Every row gives one point. Any point is a mix of the corners, with weights that add up to 1. It lies inside the corners' shape when no weight is negative. Is each point inside? If not, which corners have a negative weight?

Corners:
(1): [ 9  1 31]
(2): [-13  41 -38]
(3): [-25  20 -13]
(4): [ 20 -60  45]
Points:
[-15  11 -23] -> outside (1)
[ 10 -20  30] -> inside
[ 12 -41  42] -> outside (2)
[-11   3   9] -> outside (2)

Corners:
(1): [ 14   5 -25  34 -24 -16  33 -11 -44 -18 -49]
(2): [-17 -18  -3  36   4  15  31  39  -3  -9 -51]
(3): [ 47 -15 -12 -26  37 -10   4 -21  26  20  15]
(4): [-17  60  31 -56  11  19 -28   8 -10  -4  -1]
(5): [  2 -41 -28  12  35  33  21 -11   0 -23  16]
(6): [-28 -52  13  22 -35  12 -13 -14 -32  21  -7]
(7): [  2   9 -32  13  25 -29 -13 -15  13  -1  37]
(8): [ 42  38  -2 -52  -5  41 -32  -4  34 -51  39]
(9): [ 15  -7  -6  53 -18  52  57  34   1  54  -2]
(10): [-35  18  43 -32  39 -14 -22 -16  15 -41  10]
(11): [ 11 -41 -12 -60  11  29  40  -5  17 -32  40]
(12): [ 16  39  -6 -14 -14  13  -4 -14  14  14 -37]
Points:
[ 12   6 -10 -16   0 -17  -4 -16  11 -24 -10] -> outside (4, 5, 9)
[  2  -1   2  -7  13   0   9 -12  -1   8   3] -> outside (2, 8)
[  6 -11 -10   8  10  10  16  -3  -4  -8  -7] -> inside
[ 10  23  -2 -21  18  15   0   3  21   0  11] -> outside (1, 6)
[ -6   6   3 -10   8  17   3   5  -2  -6  -7] -> inside
[-24 -27   6  16  -6  19  19   1 -20   1 -18] -> outside (3, 7, 8)
[ 10   5 -15  14  -9  -3  20  -7 -21 -11 -25] -> inside
[ -6   3   3  -5   6   1  -9  -8  -8 -11  -8] -> outside (9, 11)
